Rows are points. Any point is a mix of the corners, with weights that add up to 1. It lies inside the corners' shape when no weight is negative. Say inside or outside, and name the corners with a negative weight.
In the rows, 128 means zero.

Corners:
(1): [ 99 163  38]
(2): [118  49  55]
(3): [130  99 161]
(4): [202 160 142]
Points:
[109 146  63] -> inside
[128  87 123] -> inside
[111 143  70] -> inside
[120 133  97] -> inside

Corners:
(1): [111 193 198  88 203 145]
(2): [ 93 136 108  81  96 144]
(3): [189  42  47 131 149 157]
(4): [188 112 108 131 102 189]
(5): [ 79 196 114 101 167 144]
(6): [151 249 197  57 146 132]
(7): [ 99 106  99 197 120 105]
Points:
[109 168 140 123 130 139] -> outside (3)
[113 163 133 100 150 149] -> inside
[102 154 120 103 146 134] -> outside (4)
[158 149 126  97 147 145] -> inside
[149 161 136  96 131 151] -> inside
[124 201 145  98 117 144] -> outside (1, 3)
[117 171 141 113 131 136] -> outside (3)
[155 204 182  84 155 137] -> outside (2, 5)

Corners:
(1): [143 217  94 133  46 166 226 164 183]
(2): [117 162  83 105  88  99 172 109 149]
(3): [186  13 187 158 182  79  44 164 120]
(4): [171  81 151 143 143 109 115 163  32]
(5): [ 72  91 135 130 105 185 196 171 135]
(6): [176  85 134 136 184 132  29 164  77]
(7): [122 202 162  99  57 125 148 120 141]
(8): [179 142 116 107  70 145 197  72 155]
(9): [177 131 151 166 225 120  86  97  80]
(10): [130 203  71 139  31 149 177  68 160]
Points:
[158 105 140 131 140 120 110 142 115] -> outside (10)
[150 105 118 141 119 127 126 111 114] -> outside (1, 7)
[161 159 113 136 100 127 135 108 126] -> outside (5)
[116 169 115 131  74 187 187 131 152] -> outside (2, 3, 4)

Corners:
(1): [249 126 131 157 162 147 116 128 137 133 118 132]
(2): [ 71 156  90 156 151 172 137 107 151 116 120 133]
(3): [148 110 137 150 116  50  65  88 133 142 164  89]
(4): [147  78 119 117 159 130 162 156 158 145  86  89]
(5): [101 130 118 161 120 175  88 172 163 152 119 103]
(6): [171 100 159 111 131 100 125 137 114 162 163 153]
(7): [115 163 140 194 109  88 135  56 113 127 130 153]
(8): [ 43 155  83 174 122 147 141 160 159 119 172 101]
(9): [ 80 189 177 115  77 110  88 176 212 113 138 109]
(10): [ 58 141 108 178 183 108 120 116 155  86  98 166]
(11): [124 185 177 143 128  75 107 115 174 168 180 142]
(12): [155 122 121 105 162 150  72 185 122 170 123  35]
(13): [168 138  78 147 168 127 125 124 123 141  89 147]
Points:
[139 139 133 137 144 118 130 131 141 141 133 137] -> outside (3, 5)
[ 97 154 125 148 127 127 115 144 163 128 139 118] -> inside
[ 83 155 120 151 118 129 120 153 166 125 150 111] -> inside
[138 122 127 137 137 109 100 130 138 145 137  99] -> inside
[ 80 119 112 125 144 109 117 145 153 117 118 114] -> outside (1, 5, 7, 11)
[ 95 147 118 158 125 130 116 137 154 130 140 115] -> inside

Corners:
(1): [146 156 134  64 100  79 169 143 142  83 146 181 207 155 100 114 126 175
  79 103]
(2): [138 171 119  73 186  98 168 124 148 181 170  99  98 105 138 121 106 144
 102 139]
(3): [121 155  50  79  78 124 140 166  76  74 125  74 192 155  92  95  98 132
 142 163]
(4): [125  93  79 196 148 153 164  64 134  25  64  89 167 101 124 122 166 122
 222 140]
(5): [146  66  84 161 132 134  69  79 151  54 178 132 121 124  86 147 135  62
 175 108]
(6): [178 141 129 118 184  86  95 170 153 165 133 139 157 120  82 168 118 119
 103  93]
(7): [126 126 127  80 141  78  98 128  94 140 173  94 169 141 164 105  76 173
 167 114]
(8): [175 156 162  71 175 140 150 178 146 249 203 135  98 113  93 150  69 197
 129 136]
(9): [184 189 173  99 193 171  96 154 132 117 133 186  91 114 125 151  72 112
 110  91]
(10): [205 149 130  85 170 152 124 183 178 135 144 116  87 104 170 198 122 173
 131 120]
(11): [204 187 127  81  98  72 112 165  59 139 155 139 124 124  93 106 155 175
 112 111]
(12): [159 176 183 124 164  87 153 139 133 176 210  94 128 132 130 184  87 134
 151 112]
(13): [136 114 116 114  73 118 142 136  73 123 101  89 167 114 135 106  81 147
 117 161]
(14): [157 181 130 120 114  95 106 148  96 188 206 168 174 167 164 129 152 174
 102 116]
(15): [149  84 161 141 151 187  87 106 143  58 120 118 154 135 140 142 218  50
 192  81]
(16): [175 159 121 129 120 133 161 173 117 148 180 117 142 134 137  82  98 169
  84  72]
(17): [120 109  93 109 114 197  79  86 156  84 104 125 114 126 126 152 149 105
 169  54]
(18): [157 193 116  50  60 133 112 141 110 100 156 178 190  86 138  68 134 126
 154 105]
(19): [125  77  82 163 122 123 160  97 166  84  86  80 151 197 146 134 122  71
 211 128]
(20): [ 42  63  73 170 123 128 181 147  90  99 101 106 115 113 133 121  97  96
 210 116]
(21): [ 63 131  98 172 100  91 138 136 129  78 104  80 140 129 105  71 107 166
 143 166]
Points:
[146 140 121 104 119 131 122 136 120 115 143 132 145 119 124 119 131 127
 152 108] -> inside
[144 139 120 123 136 124 135 125 126 115 142 118 146 123 130 129 129 132
 154 119] -> inside
[154 154 107  86 128 122  96 139 103 123 154 123 135 101 132 145 106 135
 148 113] -> outside (1, 8, 15, 16, 19, 21)
[163 211 136  50 107  97 130 205  97 177 187 176 148 111 110 117  82 213
  86 100] -> outside (2, 4, 5, 13, 15, 19)
[147 126 131 126 128 116 118 115 111  98 137 131 155 131 133 120 145 105
 148  90] -> outside (3, 8, 10, 21)
[168 192 142  81 117  63 135 164 101 181 200 131 175 159 110 106  78 165
  93 138] -> outside (4, 10, 15, 17, 20)
[206 239 173  60 126 136 167 185 101 148 171 139 151 107 136  99 115 204
  60 137] -> outside (5, 6, 7, 17, 19, 20)
[144 131 127  90 117 113 115 139 102 145 143 156 143 132 125 119 117 122
 130 104] -> outside (3, 4, 10, 12, 16, 21)

Corners:
(1): [ 94 113 109 114 142 249 107 173 145 121 133 104 149  98 177 157 122 177
 104 161]
(2): [107  90 145 127 115 170 156 141 137 148 124 189 110  83 140 181 131 177
 176 136]
(3): [118  96 135 186 143  82 114 155 151 148 159 101 143 175 151 123  85 143
 142 113]
(4): [142 153 127 166 178  67 151 188 119 119 168 121  82 139 126 159 138 168
 163 104]
(5): [ 95 104 158 168 116 226  94 146 118 176 143 123 125 107 124 153 138 149
 169 112]
(6): [145  79 138 157 170  84 121 156 139 142 140 154  77 169 153 133  78  78
 148 127]
(7): [121 126 141 144 135 184 142 135  99 119 110 148 161 104 104 154 106 145
 152 171]
(8): [132  52 100 132 119  94 139 129 137 125 158  92 104 166 111 152 133 127
 130  64]
(9): [124 117  67 168 147 117 137  59 159 120 125  65 183  81 104 115 141  91
  80 105]
(10): [173  89  82 156 123 190 106 134 117 131 114 154 165  99  94 133 135 184
 110 151]
(11): [176 127 158 108 135  80 169 175 107 152 162 118 103 117 119 116  69  94
 115 134]
(12): [187 134 115 137  81 132 115  86 134 109 114  74 143  94 137  94 135 123
 137 139]
(13): [125  79 130 116 142 205 121 159 155 143  91 121 160  73 104 128 106 160
 190 165]
(14): [118 135  78  94 108 101 144 113 155 125  99 133 176 142 110 107 149  91
 108  82]
(15): [144 147 150 150 153  90 113  56 181  60  97  98 166 129  80  65 158 107
  94  58]
(16): [114 123 132 101 153 166  56 178 127 101 143 127 169  63 132 203 105 178
 164 150]
(17): [143 156 101  83 147  92 138  53 137 125  60  75 158 121 159 104 162 109
  84  79]
(18): [129 149  83 126 152 114 127  78 106 100 109 100 160  96 137  29 122 107
 112  87]
(19): [147 132 128 136 173  63 141 138 144 166 192 109 104 166 102 115 101 124
 157 144]
(20): [ 52 123 126 134  94 159 108 143 134 109 111 132 134 107  93  94 128 160
 118 157]
(21): [120 131 104 121 122 178 115 162 135 133 112 123 136 121 128 139  48 166
 128 106]
Points:
[133 117 119 129 134 134 121 115 139 123 117 111 145 116 125 115 122 127
 125 116] -> outside (4)
[124  90 109 149 118 161  90 108 150 123 139  91 157 114 116 109 143 124
 132 122] -> outside (2, 4, 7, 11, 17, 21)
[122 114 118 145 134 137 121 110 137 113 115 124 139 113 135 133 145 134
 125 109] -> outside (11, 13, 19, 21)
[125 115 119 132 135 143 130 130 131 127 124 133 136 103 127 130 123 146
 142 122] -> inside
[137 118 111 127 133 128 128 115 134 126 116 107 142 117 126 122 128 131
 118 114] -> inside
[120 133 109 122 136 140 123 136 135  97 104 134 134 114 124 128 143 156
 135 109] -> outside (3, 5, 9, 11, 19)

Corners:
(1): [ 99 150 121 190  89 105 198 152  39 164 126 119  87 157 138 132  33  72
 132  32]
(2): [187 142 134 139 162  72 101 153 180 172 125 130 161 123 170 105  99 145
 120  78]
(3): [ 76  85 128 106  94 228 122 174 210  94 146  78  99 115 208 163 145 151
 105 129]
(4): [ 87 117 202 206 186 210 162  97  46 103  80  47 107 162 108 146 137 127
 199 108]
(5): [131  87 117 203 136 169 187 126 166 146 127 199  99  71 113 141 168 164
 140 152]
(6): [189 113 132 118 102 131  62 196 105 102 118 153  91 147 133 163  41 150
 194  18]
(7): [ 83 211 226  81 156 104 185 191 103 193 113  96 145 178 136 118 172 109
 109 137]
(8): [177 146 153  67 105 175 203 187  99 133 133  62  75 164  87 181 140 211
 172 151]
(9): [143 118 115 195  89 140 208  72 174  68 179 114  69  74  95 136 192 107
 212 137]
(10): [166 123 168 143  82 128 133 198  82 124 136  70 183 154 164 199 165  87
 175  84]
(11): [127 122 147 167 197  48  82 114 127 166 171  78 185 162 165 165 185 142
 122 157]
(12): [124 195 189 164 151 160 152  85 138 204 147 166 169 173 183 121 111  70
 181 167]
(13): [133  97  81 107 214  73  57 195  61  97  71  93 196  60 195 177  11  83
 168  31]
(14): [224 147 105 101 184  25  94 198 109 112  39 195 207 215 235 123 127 198
 136 184]
(15): [214 104 168  58 187  72 117 122  83 173  40 183 163 176 133 127 138  83
 201 116]
(16): [100  98 129 165 155 114 110 109 146  84 115  70 199  93 139 195 116 161
 138  78]
(17): [146 194 109 178  75 115 138 141  63 146  73 110  61 104  96 116  47 140
 181  62]
(18): [168 124 143 101 180 146  77 155 185 131  62 142 107  81 160 181  69 113
 110 100]
(19): [175 137 175  94  87  92 101 151  96 120 190 146 105  55 185 133  90 136
 153  30]
(20): [133  66 195 180 106 116 121 182 125  80 150 108 101 123  96 115 155 167
 103 182]
(21): [154  98  75  91 121 208 116 158 136  97 172 148 126 121 147 157 132  81
  95 104]
Points:
[136 135 108 154 138 142 120 169 118 149 119 105 131 148 177 161  82 122
 133  89] -> outside (7, 9, 15, 16, 19, 20)
[158 117 122 130 128 130 108 156 121 108 129 115 121  99 163 164  99 135
 147  71] -> outside (7, 12, 15, 20)
[128 140 146 145 116 157 130 153 105 115 124 111 130 126 156 153 102  95
 152  89] -> outside (2, 5, 8, 11, 15)
[128 126 170 119 176  91 137 165  83 141 108 103 170 148 147 164 140 130
 119 122] -> outside (2, 3, 6, 9, 12, 17)

Corners:
(1): [105 145  96 209 146  85  73 191 148 112 127 130 137 141 113 152  80 137
  69  59]
(2): [104 188 141 108 123 146  93 125 104 115 161 152 156 172 107 137 124 139
 171 161]
(3): [149  93 160 118 133 159 107 142 118 150  70 119 116 153 149 105 106 145
 202 129]
(4): [119 149 157  94 120 140 120 160  77 145 140 110  90 166 120  74  77 137
 125 210]
(5): [106 150 117 122 104 177 118 164 115 130 158 132 157  80 119 123  74 160
 120 121]
(6): [ 99  60 148  99 125 142 106 148 114 167 100 127 152 130 142 219 139 183
 140 111]
(7): [101 155 119 102  99 130  76 141 124 148 122 159 100 137 198  92  57 159
 160 153]
(8): [ 80 214  96 200 219 109  75 191 210 126 103 111 160 106  94 171 102 196
  60  33]
(9): [125  82 193 126  86 171 108 117 137 142 136 121 105 146 167 123 141 144
 141  98]
(10): [ 71 183 186  96 164 162  61 104  34 180 173 144 139 211 127  88  42  98
 180 145]
(11): [ 99 201  96 176 150  54 104 151 185  98  98 105 141  90  65 169  94 205
  76   7]
(12): [ 65 101 161 172 109 125 125 109 121 136  96 163 163 112 136 162 147 187
 131 137]
(13): [159  86 146 124  83 171 200 113 138 147 124 166 132 158 153 165 113 163
 116 113]
(14): [124 141 156 121 117 158  57 110 127 183 189 135 106 172 116  72  16 203
 184 137]
(15): [100 160 114 246 129 113 109 156 122 165 138 116  73 124 123 157 105 154
 118  63]
(16): [ 61  60 108 126 135 159 188 124 154 112 124 129 125 128  99 176 142 128
 119 109]
(17): [155 182  73 195 142 104  84  99 132 124 120  77 118 152 147 136  94 130
  92  91]
(18): [107 196 136 131  85 160  69 135 115 139 111 132  83 158  82 142  50 169
 108 153]
(19): [102 181 124 100 170 170  75 145  28 151 151 183 104 160  90  52  69 123
 133 154]
(20): [127  71 169 127 109  91 177  79 148 144 121 179 163  74  96 156 166  93
 143 125]
(21): [103  80 108  99  68 153 148 121 151 187 126 116 179 148 134 139 149 146
 130  80]
Points:
[102 154 122 153 132 118 102 144 140 130 123 130 139 132 111 146 103 162
 114  92] -> inside
[110 140 138 135 122 126 103 125 142 133 119 122 140 135 123 123 103 144
 141 112] -> outside (6, 13, 15, 19)
[121 159 138 138 130 138  98 132 118 151 137 126 125 142 114 131  98 153
 134 107] -> outside (1, 7, 12, 16)
[109 130 131 152 124 133 110 137 142 147 124 123 126 136 129 145  97 161
 120  98] -> outside (2, 19)
[121 144 142 121 121 145 109 121 101 129 134 140 117 147 122 102  82 138
 140 148] -> outside (6, 8, 15, 21)
[118 156 131 147 106 131  99 131 122 146 139 134 127 142 126 119  75 158
 137 124] -> outside (6, 8, 9, 16, 19)
[109 139 137 143 134 135  99 139 122 144 128 131 116 137 123 126  84 162
 128 117] -> outside (2, 21)

Corners:
(1): [ 89 132 117 183 193 156 126 197 205  99 135  83 153 104 153 158 149 107
  97 172]
(2): [155 163 192 186 129 165 131 109 152 156  85 111 183 110 135 198 131  93
 195  72]
(3): [109 122 107 170 125  98 208 167 130 143 129 211 171 125  49 194 188 152
  73  72]
(4): [165 130 143 173 144 110 149 221 173  89 140 164 171 111 128 181  63 103
 181 155]
(5): [139 162 135  86 109 101  67 200 179 104 183 182 130 155 104 113 142  70
  93  93]
(6): [ 73  95 168  56 164 138 101 172 224 111 176 208  86 195 122 145 116 183
 178  86]
(7): [140  98  89  85  96 189 101  93 139 198 186 160 169 138 145 119 192 132
 167 149]
(8): [107 175  77  64 222 131 162 191 207 103  57 211  75 155  93 151 189 158
 121 148]
(9): [168 121 158 182  49 222 191 170  91 191 188 106 178  85 123  89  83  21
  95  43]
(10): [ 52  93 195 160 103  78  62 160  99  93  62 135 114 168 185 134 105 110
 144 101]
(11): [  7 143  73 155  75  73 105 164  83  90 166 126 196 139 187 134  71  82
  70  62]
(12): [170 141 106 194 209  84 135 168 119 104  92  99  86 132  99 169  92 117
 115  66]
(13): [169 214  90  21  73 148 104 215 194 107 197 150 130  68 120 141 210 139
 197  97]
(14): [ 71 202 108 148 139 154 106 157 118 131 158 185 131 139 132  91 179 152
 121  97]
(15): [ 99 155 110 201  96 150  70 221 112 101  67  87 204 106 138 107  46  89
  45 179]
(16): [ 24 166 191 202 140  43  40 154 108 193 129 101 134 183 162 135  73 168
 106 166]
(17): [ 50 194 111 186 128 137 195  96 136  77 134 102 121 171 159 165 160 214
  84 124]
(18): [142 165 169 225 101  85 159  83  89 167  75 104 113  61  70 117  86 103
 139  95]
(19): [ 91 162 221  34 167  74  68 219 146  44 133 158  87 119  55 106 142  83
 187 123]
(20): [ 45 131 150 198 145 144 101  93  96 203 146 214 103 169 101 182 131 178
  94 151]
(21): [116 148 115 180 126 179 194 150  72 102 112 160 215  71 190 128  71 111
  54 102]
Points:
[ 91 141 114 129 147 121  79 180 167 129 130 168 138 160 138 152 141 140
 125 131] -> outside (9, 17, 18, 19, 21)
[ 78 154 125 136 135 132 124 151 141 130 136 167 144 131 121 151 139 149
 125 128] -> outside (5, 9, 10, 12)
[127 134 125 146 139 151 130 157 152 143 132 168 138 126 116 143 140 126
 124 111] -> outside (11, 16, 17, 19)
[114 153 133 140 120 128 132 162 134 120 133 148 144 111 127 139 122 122
 128 106] -> inside
[ 94 156 130 158 139 122 130 135 137 131 152 146 149 129 132 158 140 150
 125 118] -> outside (8, 9, 10, 15)
[ 99 149 133 153 139 125 118 163 136 133 122 142 138 132 127 140 119 127
 113 124] -> inside
[118 149 152 136 143 116 119 170 134 112 126 138 128 122 107 139 122 106
 136 101] -> inside
